Each row of a before or after table is a point. The points were changed in one or more steps. Then noise was added and the rows were shuffled. The steps act on how far a point lies along the listed directions, d1 being the first. Write out the steps. A step turns or swaps two directions, mirrors them in a line or flattens them onto one, adds a multiple of one to another, or multiplies one. Angles are multiples of 10 degrees, from the lower direction toward the higher: turns from -170 to 170, lines from 10 to 170 but not 90. Use the fewest steps. Two steps may share a direction if one is a turn and the other turns, adds or multiplies; they go together, in the order done. Otherwise the lowest direction goes first.

Directions:
(1): [-22  -3  57]
(2): [-56  14 -20]
(3): [12 60  8]
Before (12 x 3)
[[  6  -2  13]
 [ 14  21 -21]
 [ 16  11   8]
 [-21  14   0]
 [  2   7   5]
 [-27  -9  -5]
 [-13 -11  12]
 [ -2  12  17]
 [  9  17 -14]
 [-24  -2  13]
 [  2   7  16]
 [ -8  16 -10]]
After (12 x 3)
[[ 16  15   8]
 [ -5   9  24]
 [-59  12 -11]
 [-20  14  19]
 [ -4  25 -43]
 [ -9 -15  25]
 [ -5   8   4]
 [-37  15 -25]
 [ 16   1  22]
 [ -9  20 -29]
 [-39  -7  18]
 [-40 -17  -6]]
Steps: multiply d1 by 1.6; turn d2 and d3 by -30 degrees; multiply d2 by 2.5

Directions:
(1): [ 41  43  39  15 -14 -25  22 -35]
(2): [ -3  29 -35 -26  -2 -60 -38   0]
(3): [ 27 -32   1 -37 -25  21 -35 -49]
(4): [ 40 -45 -28  12 -28 -32  32  19]
(5): [ 27  30   0   2 -46  31 -27  49]
Before (14 x 8)
[[-20  -7  18  28   1   5  29   9]
 [  9 -20  17  -4 -12  26  12  13]
 [ 31   5   4  -1 -15 -14 -25 -10]
 [-10   1  -6  -6  13 -11   5  10]
 [-33  -8  -3  30  24   7  11  35]
 [-14   8  33  -8  31  25  -1 -43]
 [-36  29  44 -12  29  50 -31 -30]
 [ -2  12 -12 -11  -4  17  -4  36]
 [-17  -3   0  -9  28 -26  -3 -29]
 [-15  15   5   5  23   2 -14 -27]
 [  1 -22 -11  -4  -9 -14   4   3]
 [  8  15  53  22  26  -6  41 -35]
 [-14 -51  10 -23  30  30   4 -39]
 [ -8  26  46  -1  21  44 -15 -15]]
After (14 x 8)
[[ 17   3  12  -3  -9   5   3   5]
 [ 13  -2 -31  11  -8 -17   7  56]
 [  2   3 -40 -22 -16 -24 -41  48]
 [ 17   4 -18  20 -11 -10   4  23]
 [  0  16   7   9  15 -25 -11 -14]
 [ 11 -36   3  16 -10  22   0   5]
 [ -2   0  -5   4  -8  41   0  61]
 [-18 -24 -11  -6 -20   7 -19  12]
 [ 25  24   6   7 -23   4  -5  20]
 [ 11 -31 -33  28 -10 -33  36  60]
 [  1 -16   7  -9  23   8  27 -18]
 [-25 -22   2 -17  15  10   1   7]
 [ -3   8  19   2  -6  15  -8  -5]
 [  7 -36 -30  10  10 -36  15  44]]
Steps: swap d1 and d2; multiply d3 by 0.4; turn d3 and d4 by -150 degrees; multiply d5 by -1

Directions:
(1): [  7 -22  -2  11 -30   4  -6  32 -16  36 -60 -36]
(2): [-37 -31  -3  38 -20 -18 -19  49  -5 -16  26  29]
(3): [-33  -3  24 -23   0 -10  -8  10  48  40  33 -40]
(4): [ 42 -43  32   3  13 -17 -39 -22  -1  32   7  28]
Before (11 x 12)
[[-14   2  -1   5   1  -1   4   2   3 -12  16   3]
 [ 18   3   0   1  -1   7   2 -13 -10   2 -18  -1]
 [-12  11 -10  -2  -5   7  14  17  -1  -6   1  -9]
 [-14   2   8  -2   4  -3  -2   4  17   0  27   1]
 [  1   3  -6   4  -5   1   2   6 -11   0 -14   1]
 [ -8   6  -4   3   2  -2  -1   3   3  -8  18   8]
 [ 12  -2   2   6  -8   7   3   4 -13  10 -21  -3]
 [-12   8  -2   0  -6  -1   3   6   9 -10  13   2]
 [ -1  -3  -4   6  -5   3  -2  -1  -2 -11   8   8]
 [-14   3   7   8  -3  -5  -7  12   7  -8  23  14]
 [-13   3  -3  -1   3  -6   4   2   6  -9  15  11]]
After (11 x 12)
[[ -5   5  -3  -5 -12   4   5  12  -3  19 -27 -26]
 [-23  31 -30   0 -12  18  34  25 -12 -26 -15 -18]
 [ 10  13 -14  18  16   4   8 -16 -21 -55  26  55]
 [  5  24 -16   2  16   6  12 -19 -10 -40  23  33]
 [ 10  10  -6  -2   5   8   5 -20  -5 -20   9  13]
 [ -1  23 -18   7  12   9  20 -19 -15 -48  16  27]
 [-14 -12  27 -17  -9  -6 -13   7  34  52   5 -43]
 [  0  23 -17   0  17   2  17 -20  -9 -45  21  39]
 [  2 -17  16  -2 -23   4  -6  23   3  53 -37 -43]
 [ 28  25 -17  16  15  10  10 -26 -35 -60   6  60]
 [ -3  28 -21   5   1   8  19  -7 -10 -46   9  23]]
Steps: multiply d1 by 3; turn d2 and d3 by -110 degrees; multiply d3 by 3; multiply d4 by 2.5
